Every row gives one point. The points of each table are mixes of a few directions, plus a little noise. Count the directions of each table, and those that both share. Where both have some left over, give the other angles between the two spaces (their principal angles), to ten degrees, smallest first.
(in the rows, 128 means zero)

First (6 x 2)
[[214 177]
 [110 118]
 [120 123]
 [121 123]
 [128 129]
 [ 69  94]]
Second (6 x 2)
[[123 153]
 [131 112]
 [136  83]
 [140  58]
 [115 206]
 [123 156]]
Directions: first 1, second 1, shared 0; angles 70

First (5 x 3)
[[139 134 109]
 [182 113 208]
 [151 128 139]
 [ 99 127 122]
 [ 71 139  64]]
Second (6 x 3)
[[127 130 128]
 [129  78  92]
 [110 146 136]
 [187 189 188]
 [ 74 152 131]
 [142  77  94]]
Directions: first 2, second 2, shared 1; angles 70

First (6 x 3)
[[ 95 159  92]
 [175  84 173]
 [ 86 175 135]
 [146 110 104]
 [ 93 166 141]
 [177  78 118]]
Second (4 x 3)
[[108 143  53]
 [121 133 102]
 [134 127 140]
 [150 111 215]]
Directions: first 2, second 1, shared 1

First (5 x 4)
[[166  68 103 137]
 [ 81 201 159 119]
 [140 112 122 130]
 [ 89 187 153 120]
 [165  72 104 135]]
Second (7 x 4)
[[138 151 104 183]
 [137 163  78 180]
 [121 100 155  32]
 [105 123 114 164]
 [100  85 174  72]
 [137 131 130 100]
 [154 146 140 165]]
Directions: first 1, second 3, shared 0; angles 90

First (7 x 6)
[[119 135 125 127 128 134]
 [102 161 120 122 120 152]
 [136  63 129 154 156 100]
 [141 249 135  76  67 168]
 [186 121 148 119 113 100]
 [ 65  59 105 170 180 131]
 [147 110 134 132 132 113]]
Second (7 x 6)
[[136 105 146 207 148 109]
 [ 92 119 131 168 130 146]
 [147 164 108 110 160 109]
 [175 138 126  86 130 102]
 [ 42  79 150 152  66 198]
 [142 113 138 110 108 127]
 [162 180  98  62 155 106]]
Directions: first 2, second 3, shared 1; angles 50

First (7 x 8)
[[ 82  78 126 158 144 138 112 168]
 [150 153 129 154 107 135 126 139]
 [142 114 137  77 144 139 184 104]
 [156 183 124 100 116  96 105  82]
 [110 114 126  94 149 113 124 106]
 [137 122 132 153 119 149 147 152]
 [120 133 124 160 119 126  99 145]]
Second (9 x 8)
[[133 108 135 121 134 150 169 137]
 [127 130 127 128 127 126 125 127]
 [124 146 122 135 123 109  93 120]
 [132 112 133 122 132 145 158 135]
 [128 125 129 127 129 131 134 130]
 [125 138 125 131 125 117 109 123]
 [113 189 108 151 112  64   7 100]
 [131 115 132 123 131 141 152 134]
 [138  88 141 113 138 170 206 147]]
Directions: first 3, second 1, shared 1

First (8 x 9)
[[129 128 127 128 128 129 128 128 127]
 [128 127 130 129 128 127 127 130 130]
 [138  80 249 143 107  62  74 185 204]
 [122 158  52 120 141 168 162  92  81]
 [129 124 139 129 126 122 123 133 135]
 [126 140  96 124 134 145 142 113 109]
 [129 123 142 129 126 121 121 135 137]
 [125 144  88 123 135 150 146 109 103]]
Second (7 x 9)
[[110 149 172 157 115 162 146 127 148]
 [123 118 156 115 112 134 125 137 120]
 [190 155  74 139 125 132 165 128 141]
 [139  80 111  86 128  84  52 111 101]
 [114 166 104 150 181 154 173  83 144]
 [108 114 125 153 114 103  94 162 132]
 [113 113 150  96 122 129 141 151 107]]
Directions: first 1, second 5, shared 0; angles 40

First (8 x 9)
[[ 92 178 189 107 147 102  98 134 116]
 [166  74 138  42 129  72 138 107 116]
 [134 117 127 122 120 118 128 163 131]
 [124 133 159  67 199 140 145  41 121]
 [134 129 116 130 121 125 127  72 120]
 [123 136 130 144  86  97 105 162 122]
 [120 134 106 182 107 153 127 182 140]
 [129 122  56 229 116 214 156 164 156]]
Second (8 x 9)
[[143 101 108 129 142 155 153 162 142]
 [153  96  99 117 133 140 151  89 130]
 [137 114 134  90 177 148 152  91 131]
 [113 150 172  98 119  79  99 138 113]
 [131 127 103 149 134 157 140  79 130]
 [166  78  78 126 108 133 153  93 130]
 [ 65 215 206 163  71  56  46 249 113]
 [117 143 124 151 139 155 131 123 133]]
Directions: first 4, second 4, shared 4

First (10 x 11)
[[ 62 195 202  86  87 151 171 196 195  74 178]
 [105 179 201 108 110 107 113 171 187  99 179]
 [176  61  43 163 161 130 116  65  56 175  70]
 [125 148 160 123 124 111 111 143 153 120 151]
 [138 122 124 134 134 119 116 120 123 135 126]
 [157  89  80 149 148 127 119  91  87 155  95]
 [103 126 110 117 115 166 174 135 119 117 114]
 [163 111 119 147 148  96  85 104 115 151 123]
 [147 147 172 133 136  80  74 135 157 130 160]
 [101 102  70 121 117 193 202 119  89 124  86]]
Second (11 x 11)
[[158 131 119 127 159  90 137 101 148 149  86]
 [116 147 128 104 129 132 136 129 133 142 149]
 [169 147 110  84 194  83 107  67 115 193 122]
 [123  92 134 191  88 131 134 157 127  96 104]
 [138  85 159 180 119 142 101 134  75  71  91]
 [ 98 173 192  88 142 125 188 133 129 108 100]
 [ 96  73 117 171  63 215  32 163  27  93 226]
 [153 144 119 105 159 110 171 124 213  86  66]
 [142 140  98 126 139  86 142 111 159 195 127]
 [ 90 134 141 131  88 158 144 161 128 114 159]
 [124 144  90  96 130 136 117 125 154 160 174]]
Directions: first 2, second 5, shared 1; angles 80

First (11 x 12)
[[ 88 177  53  94 111 115  68  80 152 131 142  78]
 [148 132 238 147 157 150 160 128 145 119 103 172]
 [138 175  98 164 165 137 114 178 142  79 185 115]
 [126  78  62 109 114 130 130 161 115 144 145 123]
 [152 174 110 187 153 118 132 183 110  79 185 114]
 [118 129 191 100 116 130 129  67 139 155  75 142]
 [118 116  99 107 141 145 112 140 154 128 140 128]
 [148 126 182 155 117 111 160 123  95 128 110 142]
 [100  84  49  76  64  94 111  80  95 185 100  91]
 [126  65 159  99 138 157 145 134 150 156 100 168]
 [148 155 172 167 134 118 148 136 110 109 130 135]]
Second (8 x 12)
[[127 131 116 139 106 102  98 110 128 139 106 139]
 [125 140  81 171  38  27   7  55 125 169  48 174]
 [130 127 136 121 144 144 148 139 129 121 142 120]
 [131 123 151 107 172 177 186 163 129 108 167 105]
 [131 121 150 108 172 178 187 163 128 107 166 105]
 [131 123 152 105 173 179 189 166 129 106 168 105]
 [128 128 128 131 126 127 127 128 128 129 127 130]
 [126 132 109 145  92  87  81  99 128 145  96 146]]
Directions: first 4, second 1, shared 0; angles 50

First (11 x 14)
[[115 125 106 127 131 163 121 104 125 109 141 141 123 110]
 [159 155 102 114 124 152 134 146 125 166 113 152 126 142]
 [ 89 166 155  89  88 108 112 130 140  93 169  92  89 194]
 [113  98 124 137 124 139 119 140 112 109 116 116 161 101]
 [107 168 161 101 112  72 142 104 161 130 149 100  65 170]
 [125 115 119 125 131 143 133 131 125 134 110 127 143  98]
 [111 126  85 127 120 137 130 102 123 131 108 132 115  96]
 [130 129 129 109 126 148 139 144 130 146 109 120 141 108]
 [129 122  91 139 123 136 123 126 112 135 106 139 136 111]
 [184  58 249 195 213 112 130 149 139  96 186 148 196 122]
 [147 148  92 140 113  97 126 132 116 157 103 142 111 151]]
Second (10 x 14)
[[ 95 118 130 147 124 123 133 120 107  88 139 116 111 155]
 [157 117 109 153 121 113  95 151 109 129 127 145 163 139]
 [148 102  66 196 103 117  69 168  58  95 120 158 181 170]
 [129 122 183 110 158 128 156 110 168 139 142 118 119  98]
 [119 168 117  75 110 133 142 117 157 163 116 116  94 120]
 [108 119 172 115 157 144 168 105 152 123 137 113 108 103]
 [ 96 163  81 117  77 106 107 126 108 112 124 115  90 182]
 [152 113  81 152 127 161 114 153  94 138 101 156 169 114]
 [138 127 189 107 155 114 147 113 173 144 146 117 123 102]
 [135 131 154 105 148 140 149 119 157 151 128 125 125  97]]
Directions: first 6, second 4, shared 3; angles 50

First (9 x 18)
[[180 110 124 114 155 110 135 144 158 129 136  94  86 124 116  95 111 139]
 [ 98 112 106  97 141 123 103 101  91 103 133 132 160 165 149 124 162 114]
 [144 119 160 146 108 111 151 138 151 141 125 115 108 113 105 136 107 137]
 [143 140 137 144 125 137 136 147 151 147 121 136 108 105 116 127 106 138]
 [112 165 140 150 112 156 115 130 131 150 113 166 133 105 127 143 119 127]
 [ 65 156 115 154 102 152 102  97 108 154  86 188 144 124  89 153 120 114]
 [149 128  96 137 139 127 160 139 133 119 139  91 116 124 120 121 121 127]
 [145  88 129 104 147 114 149 161 136 110 153 108 134 138 159 118 135 147]
 [116 135 147 105 123 122 100  95  92  99 145 120 164 155 172 135 172 108]]
Second (9 x 18)
[[108 142 124 137 115 128 119 102 114 130 116 134 135 132 112 139 132 113]
 [146 117 102 122 152 138 150 164 139 123 143 117 123 123 144 115 122 143]
 [ 91 112 157 109 116 125 104 120 105 119 130 160 167 147 159 144 154 129]
 [122 163 118 137 124 139 101  97 120 138 111 139 122 124 111 127 128 109]
 [170 109 249 122  92  74 103 110 166 148 122 119  89 120 110 128 116 136]
 [101 117 111 121 132 137 133 134 110 118 135 140 156 140 148 136 141 132]
 [167 147 155 113 145 136  93 133 152 142 126 139 100 113 141 102 121 134]
 [118 110  87 129 141 136 162 156 121 115 140 117 143 132 138 131 129 137]
 [128 135  48 162 136 139 186 139 124 121 127  89 117 121  89 130 109 120]]
Directions: first 6, second 4, shared 4
